Rows are points. To make a cloud, some directions were put in groups of two or more. Within a group, all points are equally far from the middle, so they leave a hole (a ring in 2 directions, a hollow ball in 3). The other directions are filled evenly. Then the cloud was stretched, turned, moved and blurred a little. Count the holes, and give their numbers of directions, smallest first.

Cloud (13 x 2):
[[-44 -31]
 [ 15  38]
 [ 22  34]
 [-19  40]
 [ 39  16]
 [-13  42]
 [-47  14]
 [ 48  -3]
 [-42 -32]
 [ 47  -8]
 [ 31 -46]
 [-26  38]
 [-19 -53]]
Holes: 1 (2)

Cloud (22 x 3):
[[ 37 -18  65]
 [-40 -49  12]
 [ 48 -75  23]
 [ 47 -15  -7]
 [ -8  11 -71]
 [ 20  17  79]
 [  6  29  15]
 [ 30 -60 -40]
 [ -7   9 -51]
 [  6   4 -35]
 [ 13  43  26]
 [-22  40   0]
 [-38   7 -12]
 [ 34 -16  55]
 [ 41 -38 -12]
 [ -2   8  20]
 [-53 -17  -4]
 [-42  19  26]
 [-39 -26 -44]
 [ 16 -16 -20]
 [-13  15  27]
 [-42  29  54]]
Holes: 0

Cloud (27 x 4):
[[ -4 -24 -85 -26]
 [-36 -23 -54  45]
 [ 19  33 -22 -30]
 [-37 -19 -35 -51]
 [ 30   9  18 -20]
 [-48  -9 -44  19]
 [-13  27 -63  49]
 [ -8 -55  12 -13]
 [-52  23 -19  33]
 [-42 -30 -45  30]
 [ 13 -17  35  63]
 [  1  19 -62  56]
 [ -5  25 -15 -44]
 [-16  11 -67 -29]
 [ 43 -35 -48 -10]
 [-39 -28  -9 -18]
 [ 41  16 -26  16]
 [  0   0 -74  20]
 [ 33 -60  -3  -9]
 [  3 -29  32  32]
 [ 55 -14 -13 -30]
 [-17 -25 -72  19]
 [ 43   4   3  38]
 [ 43  13 -12  31]
 [-19 -23  19 -17]
 [-29 -54 -25  14]
 [-29  18 -51 -20]]
Holes: 1 (3)

Cloud (86 x 8):
[[ 11 -18  14 -19  31 -16 -28  -2]
 [-37  -8 -17 -49 -56 -17 -28  26]
 [ 32  21  50  17 -27  85  13   0]
 [-51   1 -12 -33 -36  15  43   5]
 [ 20   6 -45 -20  43  31   0 -12]
 [ 48 -62  39  59 -12  -2 -15   6]
 [-24  12 -38 -57 -22 -17  55  23]
 [-17  27  55  36 -28  49 -32 -30]
 [ 31  19  30  28  34  47  38 -41]
 [ 45  30  20 -20  35  29 -22 -19]
 [-30 -17  15  -9 -61 -14 -27  16]
 [-17  17 -28 -40  36  78 -60 -41]
 [ 26  15  28  19  21  14   9  19]
 [ 31 -31  55   0 -19  41  -1 -23]
 [-24 -19 -10   4 -29 -20  80 -82]
 [-46  -2 -18  38 -20  59  25 -22]
 [ 47  30 -58   2 -16  13  44   3]
 [-75 -68 -23 -31 -53  34  -4  53]
 [ 50  18  -2   8   5  16  19 -43]
 [-27 -23 -16  23  -1  18  30 -73]
 [ 22  41  -6 -22  -6  18  25  12]
 [ 15 -22 -29  22 -63 -33  36 -28]
 [ -8 -42 -17 -59  16 -16   0  -4]
 [  4  30 -41 -10 -30  44 -34   1]
 [ -7 -69  37 -13  15  39  30  25]
 [ 20 -57  49  44  25  57  12 -29]
 [-17 -35 -19  -9 -39 -26  51  -3]
 [ 12 -36 -61 -59 -29  25 -10  -3]
 [  3   1   8 -12 -31 -16  76 -44]
 [ 42 -22  11  31 -17  -5 -18 -45]
 [-41  22 -12 -10  54 -20  55   5]
 [-43   9   8  -3   4  16  78   0]
 [ 21  19  14 -54  18  38  20 -54]
 [  7  14 -10 -11 -42  24  47  -1]
 [-36  50 -39   8   5  47  78   9]
 [-15 -16   8 -42 -29  55  -1  47]
 [ 41  -1  -9 -64  21 -21  29 -65]
 [ 35  39 -63  15 -13  39  25 -31]
 [ 26 -32  41  23 -28  55 -22  55]
 [-10  43  64  -7  -3   8  -5 -57]
 [-49   5  -2 -18 -58  26  -5  48]
 [ 28 -28  15 -44 -22  59  15  30]
 [ 29 -38  13 -22  19  40  36 -60]
 [-18  26  42 -45  38  62   7 -32]
 [ 10 -38  28   8  35  -8  32 -53]
 [-27 -25  67 -21 -35   8 -38   8]
 [-18  27  27 -72 -48   9  45  14]
 [ 10 -32 -21   1 -49   0  59 -21]
 [ 20   0   0  14  43  90  33 -57]
 [ 37 -42 -18 -29 -42 -18   2 -45]
 [-58  24  16  39 -47  41  25   7]
 [-57 -53 -66 -42  24  14  27  29]
 [ 23  26 -36 -20 -12 -26 -36 -34]
 [-55  -2  -8 -55 -59 -45   2 -39]
 [ -3   9  61 -14 -41  41 -30   4]
 [ -1 -60  34 -65 -10   8  30  27]
 [ 56  26  -6 -14  51  16  21  -6]
 [-46 -25 -32 -39 -14  45  27 -26]
 [-38 -15  54  31  -3  61  16  -8]
 [ 17   5  32 -28 -18  50 -58  27]
 [-25 -51   1 -75  13  10   1 -35]
 [-59  58 -36 -58  10  13  -7 -52]
 [-32  24  -7 -22 -58  16 -18  49]
 [-37  21 -14  56 -41   1  12  33]
 [-48  46 -12  32  25  27  17 -16]
 [-11 -39 -46 -52 -37 -20 -26 -16]
 [-48 -51  19 -41 -30  29  28  -2]
 [-38 -10  41 -13   0   7  57  19]
 [ -4  -7 -28  50  14 -16  21   3]
 [ 35 -48  46  36   3  -9 -32 -56]
 [ 24   3 -37  10 -23  21  46 -24]
 [ 14 -24 -17 -11  34 -39   6 -55]
 [-29 -53  61  30 -38  12  17 -64]
 [-37   0 -38  53   5  23  20 -17]
 [  0  26  -5  24 -18  -1  71 -10]
 [ 29 -37  -7 -40 -50  56  44  29]
 [-10  44  -6 -12   3  33  26  35]
 [-18 -36  22 -63 -49  -9  45  -6]
 [-48 -14  10 -44  23 -11 -40   5]
 [  1   4  36 -61   9  44 -15  -7]
 [-60 -35   4  -1 -55   6  34 -20]
 [-47  33 -20  21  32  13  47 -65]
 [-25  34 -14  22 -55   4 100  13]
 [-24 -36   3   3 -47 -47  13  10]
 [-12 -41  29  45  26   0  35 -38]
 [ 31 -10  59 -22 -57  57 -16 -29]]
Holes: 0
